Every row gives one point. Before rounding, the points of a table are all equally far from one centre. They may lie mostly on one side of it. Write the centre, to within rounding.
In the rows, zero is written as 128.

Points (9 x 2):
[[184 130]
 [183 119]
 [166 102]
 [182 116]
 [154 102]
 [179 110]
 [143 107]
 [136 119]
 [164 102]]
Centre: [160 126]

Points (13 x 9):
[[135  97 122 119 157 177  93  93 136]
 [146 152 137 133 167  91  65 140 133]
 [119 144 117 114 161 184 129 134 146]
 [181 139 136 147 163 149  80 115 148]
 [159 114 112  47 132 155  31 137 124]
 [135 103 129 112  99 116  60 167 123]
 [ 84 125 145 121 129 134  55 109 118]
 [ 79 125 151 100 142 155  87 140 105]
 [109 126  96  85 190 134  55 102 117]
 [118 126 104 145 183 172  67 125 149]
 [150 103 142 103 183 143 101 130  98]
 [137 159  85  91 177 155 111 117  89]
 [110 173 121  89 179 141  93 100 100]]
Centre: [139 142 116 101 141 149  72 135 125]

Points (23 x 20):
[[115 129 118  81 153 103 110  89 143 153 110 157  96 206 117 132 147 125
   92 161]
 [139 152 110 106 137  69 162 164 176 117 175 151 109 161 150 115 157  79
   84 131]
 [ 91  79 131 138  94  83 185 126 136 105 120 169 110 173 168 150 117 123
  136 101]
 [131 155 117 102 102  94 184 154 143 108 194 170 110 137 137 196 154 128
   85 134]
 [127 121 128 105 110  82 129  79 173 108 106 166 110 162 155 176 162 102
   65 158]
 [141 119 127  93 126  54 174  82 122  78 156 183 128 162 126 101 137 160
   93 137]
 [153 128 187 100 140  34 195 114 142 111 123 154  81 180 113 126 151 146
  131 111]
 [129 133 108 134  84  62 130 110 162 112 149 112 149 157 159 160 161 136
   84 118]
 [152 151 151 143 126 140 133 145 178 121 159 203 129 176 138 126 157 124
  135 140]
 [141 142 178 124  93  74 129  88 218  94 156 148 100 161 156 131 149 143
   89 101]
 [ 96 120 138 105 133  48 112  99 162 153 129 139  76 193 132 127 159 146
  129 127]
 [100 152 148  98 106  75  96 116 140 126 187 145  79 194 149 101 141 126
  127 166]
 [109 135 128 114 117 113 182 159  90 151 161 179 124 190 127 158 120  95
  114 155]
 [139 150 133 122 106  72 127  83 141 136 140 179 114 145 186 115 129 152
   73 133]
 [ 94 134 189 113 127  95 167 135  79 125 146 144  99 193  93 125 144 127
   78 117]
 [123 129 161  97  85  45 139 107 122 101 156 167 140 179 166 132 170 101
  111 140]
 [149 134 128 137 155  41 190 130 150 136 127 176 119 163 123  95 127 123
  102 136]
 [123 181 115 114 150  80 176 126 141 122 178 142 149 185 142 100 143  99
  111 137]
 [160 119 135 105 123 128 136 120 157 103 173 155 134 230  95 109 131 179
   84 128]
 [148 166 152 130 103  60 143 155 195  86 161 159 146 195 126 148 150  96
   94 116]
 [136 124 168 156 129  88 100 114 117 113 154 126 118 195 146  89 155 121
   97 150]
 [168  98 153 128  79 120 163 150 154 129 153 180  52 204 168 122 114 144
   93 114]
 [163 170 120 118 112  51 151 101 103 112 172 111 142 195 124 137 114  96
  101 143]]
Centre: [136 132 145 114 114  99 156 117 149 110 148 144  97 178 127 144 122 127
 106 133]

Points (27 x 24):
[[ 94 118 132 143 181 152 200 142 143 123 128 123  92 112 119 149 126  77
  185 149 122 144  96 116]
 [157 161 151 143 141  82 155 167 140 121 136 155  81 150 110 146  66 136
  118 157  95  99 170 122]
 [120 127 175 136 154 132 139 152 128 135 161 124 169 147 121 162 126 104
  171 141  73 132 153  91]
 [106 147 159 166 127 117 178 130 118  97 116 131 109 126  85  71  88  74
  161 108  84 112 187 101]
 [110 139 206 167 127 144 119 153 144 158 121 146 117 107  98 120  97  68
  126 136 109 120 179  61]
 [103 177 163 134 124  98 156 130 171 148 113 187 103 123 113 110  86 119
   97 145  82 186 127  52]
 [ 91 154 158 207 115  96 204 127 156 113 133 174 133 115  92 119 101  72
  126 139 152 127 152 144]
 [142 139 192 147 106 130 168 142 144 134 116 152 124 137 132 163 103  75
  169 153 155 120 148 123]
 [134 125 151 136 134  99 164 181 139 132 141 142 145 104  98 123  96  56
  148 118  92 104 162 104]
 [144 131 190 190 140 129 193 144 161 125 146 172  99 143  67 105 110  83
  142 137 128 156 159 125]
 [ 84 130 155 156 148  97 159 113 128 116 124 165  98 133  69  95  93  81
  148 101  70 124 207  99]
 [ 81 151 174 187 133 156 156 145 156 109 151 178  83 100 139 106  93 120
  131  98 126 148 136  91]
 [104 120 180 137 120  85 206 123 173 126 105 150 138  96 119 144 106 108
  175 133 142 125 171  84]
 [ 87 159 184 162  99  97 144 138 157 127 111 159 104  86 117 125  47 101
  180 150  87 165 155  87]
 [ 77 178 175 174 138 107 178 157 125 158 147 190  72 144  70 131 112 101
  147 123 112 136 121  63]
 [110 150 180 200 160 124 183 154 138 164 131 142 139 121  67 147  88  71
  134 165 123 148 179  81]
 [125 168 178 113 150  67 174 147 158 116 130 168 132 112  80 138 105 112
  126 113 113 110 168  73]
 [ 90 143 164 147  82 107 111 157 124 124 143 178 129  96  96 140 119  86
  128 124 146 144 154  56]
 [106 161 174 214  94 137 178 143 162 152 145 151 112 110 113 144 104 118
  119 100  87 135 197 103]
 [114 110 136 148 122 140 138 168 105 150 113 170 110 138  49 144 114  68
  155 132 139 133 175  92]
 [120 134 160 184 124  76 179 154 152 135 121 156 101  87  63 136 108  85
  126 118  97 164 181  51]
 [ 63 116 183 145 136 109 156 160 163 148 121 143  81 147  91  56 106  72
  158 153  89 150 135 100]
 [ 76 165 188 141 131  93 177 132 131 111 116 155 153 133  82  73 104 108
  129 124 112  92 124  97]
 [144 158 169 127 117 142 170 138 128 102 165 168 119 119  95 146  79 119
  146 148 103  90 168 102]
 [157 182 132 171 130 126 216 115 164 124 152 153 124 146 119 104  97 122
  164 162  97 164 127 135]
 [103 163 158 147 139 109 208 159 173 161 176 163  90  82  89 115  76 111
  154 114 112 122 165 111]
 [120 181 176 145 139 113 152 150 138  99  77 134 108 107  83  98 103  61
  133 130 132 152 173  64]]
Centre: [ 99 153 139 152 131 111 148 124 135 145 124 131 102 112  99 124 130 122
 135 153 110 145 149 118]

Points (27 x 24):
[[130 105 107  81 157 105 188 122 138 138 130 130  97 125 116  66 187 111
  156 178 116 116 110 112]
 [139 133  99  94 132 103 164 136 141 161 207 104  99 119 158  89 144 126
  208 122 137 139 211 139]
 [138 119 123 131 176 130 180 125 209 120 204  98  65 137 116 129 169 119
  166 148 133 139 164 172]
 [123 101 139 111 134 135 176 130 162  87 160  93  86 144 139  78 190 101
  152 139  70  94 152 127]
 [158 113  89 102  80 127 180 110 132 172 137 101  74  99 171  76 147 100
  195 156 160 103 160 179]
 [183 153 120 116 165 136 204 129 158 158 134 133  78 109 122 111 112 124
  124 116 114 159 167 139]
 [162 112 106 129 147  84 169 131 167 151 181 133  53 120 146 102 166 181
  141 129 112  97 154 149]
 [124 137 124  71 144  81 182 114 180 103 182  93  48 143 133  91 141 151
  194 157 101 130 128 154]
 [130 132 111 105 112  88 166 147 155  86 149  98 104 150 164  74 149 137
  121 152 154 138 157 119]
 [148 130 122 120 145 116 114 166 162 121 190  88  70 150 112 124 147 119
  157 155  84 118 162 125]
 [140 114  77 122 123  89 150 155 161 146 171  93  65 131 161 141 123 148
  140 173 116 112 148 171]
 [183 108 118 131 117 108 151  86 154 119 115 138  59 115 105 107 173 119
  131  95 125 120 178 117]
 [123 123 153  95 189  88 175 111 166 142 171 118  73 136 118  94 118  96
  158 161 129 124 204 147]
 [161 121  93 143 136  67 160 124 172 144 120 113  89 149 136 107 173 147
  123 164 143  97 145 134]
 [195 106  92 121 108 103 184 132 149 142 175 147  72 111 175 124 159 108
  196 101 143 131 163 145]
 [170 118  92  77 190 130 212  97 158 156 147 120  84 140 128  75 155 109
  155  97 142 142 145 214]
 [146 129 147 100 163  72 180 128 177 127 146 122 128 109 111 125 155 164
  185 161 164  94 138 138]
 [173 132  84 152 170  93 181 111 171 116 166 102  88 103 119 145 140 131
  173 147 127 132 176 141]
 [140 147 104  76 147 132 182 130 170 128 157 105  75 109 105 127 144 139
  111 165 102 111 175 110]
 [158 131 124 123 155 119 168 102 148 116 138 148 144 158 117  91 147  85
  207 132 165 138 181 120]
 [184 113  99  73 157 104 183 128 165 131 206 120  96  98 127 111 156  89
  120 144 103 102 176 139]
 [127  99 122 107 113 123 128  91 129 150 161  81  68 109 148  66 175 126
  223 148  95 123 149 148]
 [130 111 126  93 173  74 164 130 177 169 209 103  80 136 127  91 144 125
  183 157  99 131 157 136]
 [124 148 127 112 136 135 158  99 192 137 141 113 112 121 194 147 184  74
  143 154 113 118 148 141]
 [169 142 118 119 123 104 134 110 157 100 146 127  93 106 176 131 155  92
  179 143 115 185 147 124]
 [139 130 107  98 172 148 188  97 164 132 163 114  52  61 138 101 165 114
  150 164 137 114 156 142]
 [157  80 130  83 157 130 188 121 205 112 162 143 113 104 142  86 117 104
  158 125  85 125 151 128]]
Centre: [147 124 123  95 129 122 156 112 150 135 150 113 100 133 129 108 147 116
 162 127 128 120 146 167]

Points (31 x 24):
[[145 138 141 130 133 229 147 174 144 136 134 133 152  87  75 107 151 125
  139 176 145 146 101 161]
 [152 129 146 147 160 186 115 135 124 178 139 152 160 128  82 127 154 209
  124 131 169 165 120  93]
 [195 121 152 142 169 149 122 168 190 133 126 140 122 137 107 127 107 156
   95 160 187 179 102 144]
 [182 126 137 146 148 167 144 165 172 150 129 143 142  42 111 143 171 184
  143 169 136 160  93 131]
 [169 166  92 101 174 142 127 206 120 147 145 186 121 140 105 116 190 140
  196 158 139 161 114 132]
 [142 126 104 144 186 140 167 177 140 141 132 168  48  76  80 127 136 143
  121 151 116 169 140 125]
 [152 129 115  88 186 162 175 214 127 188 118 168 107  89 137 110 137 119
  156 124 123 142 100 133]
 [133 103 127  89 212 157 123 205 167 158 120 170 121 126 118 113 127 141
  100 117 115 138 140 136]
 [143 137  83 128 126 146 188 157 162 158 100 179 112 103 129 110 103 194
  145 145 137 118  67 125]
 [185 132 125 132 159 187 151 175 171 122 114 173 120  71  87 140 110 135
  147 152 138 169  81 150]
 [134 161 160 131 216 147 138 184 168 150 114 134  65 137 127 107 123 158
  106 152 145 132  86 140]
 [127 122 134 140 201 134 132 112 160 149 135 179  83  93 112  95 138 107
  145 160 169 192 123 133]
 [149 122 139 160 161 164 138 125 144 127 153 162 117 129 100 128 112 100
  132 141 127 141 104 102]
 [197 164  80 124 152 149 117 111 145 164 135 135  84  81  94 128 127 208
  128 139 138 168  95 125]
 [163 111 116 158 144 161 131 160 121 135 134 167  70 103 101 105  96 138
  148 172 166 158 138  96]
 [125 116 140 145 151 151 141 143 144 190 123 197 100  67  90 111 132 168
  102 133 167 101 146 134]
 [173 145 125 165 164 144 107 189 118 155 154 175 104 137 104 113 104  98
  148 128 150 163 107 129]
 [176 158 151 152 187 156 131 162 169 170 160 192  72 124 108 123 164 159
  106 132 118 172 120 130]
 [209 142 155 152 168 121 181 150 113 169  84 132 131  95 108 149 126 130
  152 149 171 172  90 163]
 [145 141 100 107 144 196 113 107 163 178 108 154 112  80 105 142 174 178
  120  98 123 205  97 161]
 [164 137 117 148 187 146 100 189 153 152  80 172 152  88  94 113 115 161
  160 202 158 171 112 126]
 [166 147 143 115 148 139 157 208 126 116  78 179  98  74  84 150 127 156
  107 150 149 126 122 136]
 [127 171 115 151 136 129 146 145 133 151 155 181  76 135 152 122 153 129
  119 138 153 185 113 108]
 [153 161  94  96 107 155 135 158 146 190 112 145 125  81  34 145 152 180
  112 138 106 143  98 185]
 [185 138 137 144 167 127 116 208 140 137 125 164 114  96  86 150 156 142
  134 135 141  89  75 136]
 [169 111  95 146 142 136 152 150 168 177 123 103 140  91 120 122 157 202
  109 115 200 129  95 133]
 [168 119 133  95 179 161 152 143 188 147 105 133 122 136  82 122 110 139
  146 156 136 109  57 120]
 [186 116 105 114 152 155 109 176 178 143  65 130 110  87  72 155 111 171
  133 162 178 154  96 132]
 [200  97 140 148 167 156 135 140 154 145 108 155 142 125  95 139  81 141
  127 180 126 129 102 132]
 [144  90 170 110 158 146 145 163 183 177  66 128 110  87  68 137 160 136
  126 155 141 111  85 123]
 [137 142  77 142 175 164 123 194 127 198 121 161  85  95  94 112 137 134
  127 182 191 134 134 127]]
Centre: [149 124 121 123 146 141 132 152 131 159 103 146 112 126 103 104 158 160
 135 145 139 154 112 161]

Points (28 x 24):
[[144 143  92 117 169 154 154 178 116 110 147 148 140 127 184 128 122 149
  146 183  63 162 177 144]
 [144 107  82 106 152 153 137 162  87  99 162 109 152 108 212 142 141 158
  110 165  86 147 187 178]
 [158 120  88 140 136 131 148 133 108  83 137  86 165  55 179 173 153 168
  127 177  89 121 154 153]
 [132 149 109 120 156 115 164 120  59 125 141 117 142 107 169 150 130 173
  127 165  86 159 203 160]
 [168 143  71 108 145 142 123 155  76  89 155 115 139 130 151 127 160 147
  132 174 117 183 157 166]
 [189  97 123  98 142 154 150 167  84  96 141 104 145 122 173 141 139 189
  156 175  81 144 161 190]
 [155 104  61 127 136 159 117 146  73  76 100 130 161  75 133 138 153 183
  112 153 132 145 149 168]
 [124  54 100 132 118 152 109 165 100 100 158 137 131 110 165 153 134 137
  134 148 118 140 141 189]
 [156 129  68 153 138 109 159 116 143 126 118 109 187 131 178 145 123 155
  119 176  80 151 149 128]
 [131  89  78 115 132 165 129 102 124  99 136 147 148  84 165 166 139 140
  134 165 129 163 149 189]
 [133 143 102 136 153 166 135 144  91 115 173 157 165  98 203 166 110 137
  120 169  85 166 132 168]
 [152 103 112 155 143 136 118 153  79 118 147  85 164 115 177 134 158 202
  133 166  93 171 150 179]
 [127 101 103 129 138 125 164 162  82  91 161 146 130 131 167 170 141 130
  115 149  98 113 159 183]
 [144  96  94 126 162 111 110 144  92  78 141 114 157 117 180 150 133 121
  122 213 143 144 141 121]
 [160 116  91 182 159 158 134 121 117  96 102 122 169 120 177 152 145 127
  119 170  68 131 183 168]
 [176 110  95  96 130 173 104 177 106  78 111 134 114  70 130 162 142 134
   95 150 111 160 189 139]
 [162  53 102 100 156 133 108 136  89 113 155 124 166  91 192 147 128 123
  100 176 105 162 151 168]
 [174 130  87 145 139 139 174 186  82 125 135 115 149  85 173 158 154 146
  136 137 113 129 156 200]
 [125 104  83 127 160 142 117 173  90  75 124 147 119 107 195 168 149 143
  101 166 113 140 170 149]
 [168 107 124  97 141 163 123 172  83  96 147 107 169 117 164 148 131 166
  105 200 106 113 222 151]
 [182  94  89 125 141 114 123 150  96  65 135 117 169 143 189 169 127 122
   90 177 140 154 120 161]
 [132 152  74 144 145 123 117 144 105 104 130 139 161  89 192 143 121 172
  164 196 122 142 133 160]
 [154 133  88  84 141 130 118 130  81  53 149 126 167  81 202 129 143 144
  140 164 145 135 147 145]
 [153 106 114 146 148 175 154 155  70  91 141 113 139 135 192 146 151 148
  122 179  95 182 142 165]
 [171 106  97  96 127 131 167 159 117 110 163 116 136 130 198 162 161 165
  131 156 120 172 168 130]
 [157 121  67 123 157 133  81 138 100 151 150 114 145  78 171 166 101 159
  132 174 100 150 146 170]
 [170 105  81 163 154 165 141 149 110 125 147 142 191  91 190 148 136 181
  141 163  99 183 148 162]
 [182 117 107 149 116 154 161 165  97 117 135 112 186 116 148 198 128 116
   94 155  93 132 166 199]]
Centre: [155 123 131 124 146 140 130 150 115 102 121 113 164 106 153 140 101 146
 122 134 122 147 159 146]
